Each row of a before or after table is a point. The points were changed in one or more steps. Then noise was added and the rows were shuffled. The steps act on how far a point lies along the listed directions, d1 being the first. Write out the steps. A step turns or swaps two directions, mirrors them in a line or flattens them onto one, adds a multiple of one to another, or multiplies one. Angles are multiples of 10 degrees, from the lower direction toward the higher: turns from -170 to 170, lines from 10 to 170 but not 90. Use the fewest steps. Two steps may share a direction if one is a turn and the other turns, adds or multiplies; they go together, in the order done. Otherwise the lowest direction goes first.

Directions:
(1): [0.24, 0.59, 0.38]
(2): [ 0.39,  0.22, -0.59]
(3): [-0.58,  0.39, -0.24]
Before:
array([[-0.05,  0.23, -0.47],
       [-0.23,  0.16, -0.21],
       [-0.21, -0.18, -0.21],
       [-0.60,  0.44,  0.82],
       [ 0.24,  0.11, -0.05],
       [-0.30, -0.57, -0.19],
       [ 0.36, -0.29, -0.58],
       [-0.22,  0.64,  0.45]])
After:
array([[ 0.11,  0.10, -0.96],
       [-0.11, -0.12,  1.41],
       [ 0.00,  0.20, -0.06],
       [-0.03, -0.39, -0.53],
       [ 0.11, -0.23, -0.27],
       [ 0.48, -0.11, -0.29],
       [ 0.32, -0.18, -0.01],
       [ 0.11,  0.12,  1.06]])
Steps: add -0.7 times d1 to d2; multiply d3 by -1

Directions:
(1): [ 0.28,  0.26,  0.75, -0.19]
(2): [-0.36, -0.34,  0.40,  0.57]
(3): [-0.59,  0.62,  0.00, -0.01]
Before:
array([[ 0.41,  0.14,  0.20, -0.35],
       [-0.18,  0.16,  0.67,  0.41],
       [ 0.73, -0.73, -0.57, -0.12],
       [ 0.77, -0.66, -0.21, -0.58],
       [ 0.54, -0.34, -0.62,  0.09],
       [-0.11, -0.01,  0.45,  0.06],
       [-0.03,  0.14,  0.76,  0.45],
       [ 0.16,  0.42,  0.12,  0.11]])
After:
array([[ 0.45,  0.58,  0.78, -0.50],
       [-0.41, -0.04, -0.06,  0.18],
       [ 0.01,  0.19, -0.39,  0.22],
       [-0.16,  0.45, -0.21, -0.22],
       [-0.54, -0.08, -0.14,  0.62],
       [-0.57,  0.06, -0.10,  0.66],
       [ 0.04,  0.67,  0.60, -0.79],
       [ 0.62,  0.41,  0.47, -0.17]])
Steps: turn d1 and d3 by 120 degrees

Directions:
(1): [ 0.19,  0.26,  0.16,  0.89, -0.43,  0.06]
(2): [-0.59,  0.29, -0.19, -0.18, -0.60, -0.49]
(3): [ 0.34, -0.56, -0.07, -0.26, -0.72,  0.28]
Before:
array([[-0.14, -0.28,  0.20, -0.22, -0.30, -0.06],
       [ 0.04, -0.24,  0.17,  0.08, -0.68,  0.33],
       [-0.51,  0.94, -0.01,  0.89,  0.77, -0.54],
       [ 0.03, -0.24, -0.05,  0.44,  0.30,  0.08],
       [-0.02, -0.38,  0.22, -0.59,  0.79, -0.18],
       [ 0.01, -0.29,  0.13, -0.33, -0.50,  0.02],
       [-0.88,  0.24, -0.21, -0.39,  0.36, -0.43],
       [ 0.68, -0.02,  0.27,  0.44,  0.69,  0.02],
       [-0.02,  0.02, -0.14,  0.01, -0.14,  0.20],
       [ 0.06,  0.22,  0.16,  0.37,  0.41,  0.00],
       [ 0.10, -0.84, -0.54, -1.11, -0.32,  0.06]])
After:
array([[-0.38,  0.34,  0.17, -0.08,  0.23, -0.28],
       [-0.05, -0.34, -0.13,  0.28, -0.21,  0.01],
       [-0.98,  0.12, -0.66, -1.02, -0.19, -0.81],
       [ 0.15, -0.66, -0.05, -0.49,  0.20,  0.40],
       [-0.45,  0.55,  0.26,  0.42,  0.34, -0.06],
       [ 1.22, -0.72,  0.14,  0.59,  0.22,  0.86],
       [-0.29,  0.06,  0.27, -0.07,  0.18, -0.21],
       [-0.27, -0.75, -0.10, -1.12, -0.80, -0.40],
       [ 0.37, -0.27, -0.02, -0.02, -0.75, -0.26],
       [ 0.35, -0.25,  0.09,  0.15, -0.23,  0.21],
       [-0.11,  0.18, -0.12,  0.08,  0.07,  0.12]])
Steps: add 1 times d1 to d2; turn d2 and d3 by -140 degrees

Directions:
(1): [ 0.31, -0.66, -0.10, -0.14, -0.02,  0.58,  0.75,  0.12]
(2): [ 0.91,  0.33,  0.08,  0.39, -0.03,  0.42, -0.37,  0.25]
Before:
array([[ 1.22,  0.03, -0.04,  0.48, -0.10,  0.96,  0.02,  0.35],
       [-0.20,  0.13,  0.19,  0.03,  0.00, -0.43, -0.31, -0.17],
       [ 1.10,  0.25, -0.18,  0.32, -0.19,  0.32, -0.29,  0.20],
       [ 0.49,  0.34,  0.20,  0.46,  0.08, -0.20, -0.59,  0.27],
       [ 1.16,  0.86,  0.04,  0.43, -0.36,  0.58, -0.71,  0.55],
       [ 0.52,  0.32,  0.06,  0.53, -0.19,  0.08, -0.44,  0.07],
       [-0.53,  0.15, -0.01,  0.13, -0.09, -0.13, -0.23, -0.09],
       [ 1.37,  0.43, -0.15,  0.77, -0.25,  0.78, -0.71,  0.35],
       [ 0.86,  0.56,  0.24,  0.47,  0.03,  0.18, -0.79,  0.32],
       [ 0.16,  0.42,  0.08,  0.05,  0.30, -0.05, -0.40,  0.10],
       [-0.37, -0.14,  0.06,  0.03,  0.04, -0.40, -0.18, -0.09],
       [ 0.25,  0.27,  0.10,  0.15,  0.01, -0.01, -0.08, -0.23],
       [-0.03,  0.41, -0.05,  0.07, -0.27, -0.37, -0.29, -0.05],
       [-0.24,  0.08,  0.05, -0.04,  0.05, -0.23, -0.02, -0.05]])
After:
array([[ 1.13,  0.93, -0.12,  0.83, -0.17,  0.25, -1.36,  0.23],
       [ 0.11,  0.55,  0.10,  0.04,  0.32, -0.13, -0.51,  0.11],
       [-0.30, -0.20, -0.01, -0.04,  0.06, -0.31, -0.10, -0.07],
       [ 0.93,  1.40,  0.09,  0.54, -0.34,  0.14, -1.26,  0.43],
       [-0.17,  0.00,  0.07, -0.02,  0.02, -0.18,  0.11,  0.00],
       [-0.01,  0.40, -0.07,  0.06, -0.28, -0.39, -0.32, -0.07],
       [ 0.37,  0.57,  0.20,  0.51,  0.06, -0.40, -0.95,  0.22],
       [ 0.70,  0.95,  0.33,  0.53,  0.06, -0.08, -1.21,  0.19],
       [-0.45,  0.04,  0.02,  0.12, -0.09, -0.04, -0.11, -0.07],
       [ 0.18,  0.39,  0.14,  0.17,  0.06, -0.01, -0.22, -0.23],
       [ 0.43,  0.53,  0.09,  0.57, -0.22, -0.08, -0.72,  0.05],
       [-0.20,  0.09,  0.21, -0.02,  0.03, -0.37, -0.26, -0.24],
       [ 0.91,  0.60, -0.12,  0.41, -0.19, -0.02, -0.69,  0.15],
       [ 1.01,  0.44,  0.02,  0.53, -0.11,  0.68, -0.46,  0.24]])
Steps: add -0.5 times d2 to d1

Directions:
(1): [-0.66, -0.01, -0.19, -0.04, -0.30, -0.60,  0.01, -0.91,  0.49, -0.13,
 -0.07]
(2): [ 0.49, -0.60, -0.42,  0.26,  0.11, -0.79, -0.34,  0.10, -0.32, -0.55,
  0.07]
(3): [ 0.53,  0.09, -0.14, -0.30, -0.37,  0.58, -0.13, -0.46,  0.21, -0.61,
  0.71]
(4): [-0.13,  0.11, -0.32,  0.09,  0.97,  0.46,  0.06, -0.38, -0.07, -0.56,
 -0.51]
Before:
array([[-0.91, -0.03, -0.02, -0.13,  0.00, -0.89,  0.19, -0.13,  0.29,
         0.29, -0.58],
       [-0.14,  0.00, -0.46, -0.26, -0.71, -0.48, -0.32, -0.66,  0.42,
        -0.19,  0.48],
       [-0.12, -0.58,  0.13, -0.05, -0.57, -0.99, -0.13,  0.37, -0.18,
         0.45, -0.14],
       [-0.46, -0.21, -0.18, -0.11, -0.15, -0.82, -0.07, -0.12,  0.09,
        -0.44, -0.09],
       [ 0.02,  0.05,  0.35, -0.32, -1.38, -0.61, -0.09,  0.14,  0.29,
         0.52,  0.79],
       [ 0.12, -0.30,  0.12, -0.23, -1.67, -0.99, -0.24, -0.25,  0.36,
         0.26,  1.06],
       [-0.59, -0.05, -0.39, -0.08, -0.17, -0.73, -0.17, -0.52,  0.13,
         0.17, -0.32],
       [ 0.41, -0.22, -0.25, -0.08, -0.03,  0.05, -0.21,  0.17, -0.24,
        -0.50,  0.64],
       [ 0.42,  0.14,  0.21,  0.00, -0.33,  0.41, -0.16,  0.22, -0.28,
        -0.34,  0.45],
       [ 0.14,  0.01, -0.48,  0.13, -0.06, -0.77,  0.00, -0.58,  0.11,
        -0.32,  0.12],
       [-0.84,  0.54,  0.19, -0.04, -0.33,  0.28,  0.05, -0.59,  0.67,
         0.25,  0.12],
       [-0.26,  0.39,  0.11,  0.02, -0.55, -0.07,  0.09, -0.08,  0.57,
         0.29,  0.27],
       [ 0.33, -0.16, -0.12, -0.13,  0.19, -0.31, -0.37, -0.24,  0.10,
        -0.32,  0.08],
       [ 0.31, -0.31,  0.08,  0.29,  0.20,  0.02,  0.05,  0.55, -0.46,
         0.04, -0.47]])
After:
array([[-0.34, -0.07, -0.58, -0.08, -0.22, -0.78, -0.23, -0.81,  0.25,
        -0.18, -0.10],
       [-0.69,  0.44, -0.47, -0.34, -0.17,  0.07, -0.02, -1.07,  0.60,
        -0.25, -0.05],
       [-0.25,  0.29, -0.05,  0.26,  0.58,  0.14,  0.12,  0.12,  0.27,
         0.04, -0.41],
       [-0.22,  0.30, -0.42, -0.14, -0.44, -0.61,  0.12, -1.22,  0.55,
        -0.37,  0.30],
       [ 0.49, -0.41,  0.01,  0.14, -0.18, -0.09, -0.06,  0.17, -0.28,
        -0.26, -0.09],
       [ 0.00,  0.12,  0.01, -0.34, -0.28, -0.16, -0.28, -0.73,  0.52,
        -0.13,  0.29],
       [-0.83,  0.38, -0.58, -0.10,  0.86,  0.59,  0.16, -1.60,  0.47,
        -0.99, -0.41],
       [-0.10, -0.47, -0.62, -0.06,  0.40, -0.33, -0.22, -0.91,  0.02,
        -0.91, -0.37],
       [-0.17,  0.22, -0.08, -0.32, -0.11,  0.53,  0.03, -0.43,  0.18,
        -0.33,  0.61],
       [-0.31, -0.44, -0.35, -0.06,  0.07, -1.09, -0.11, -0.31,  0.14,
        -0.44, -0.37],
       [-0.51, -0.04, -0.33, -0.38, -0.37, -0.59, -0.08, -0.72,  0.38,
        -0.83,  0.22],
       [-0.04,  0.53,  0.35, -0.05,  0.02,  0.71,  0.08,  0.20, -0.20,
        -0.11,  0.07],
       [-0.58,  0.22,  0.26,  0.35,  0.34, -0.02,  0.01,  0.42, -0.01,
         0.55, -0.38],
       [-0.47,  0.43, -0.32, -0.13,  1.13,  0.59,  0.09, -0.62,  0.07,
        -0.61, -0.64]])
Steps: add 1 times d2 to d1; turn d2 and d3 by 70 degrees; multiply d4 by -1
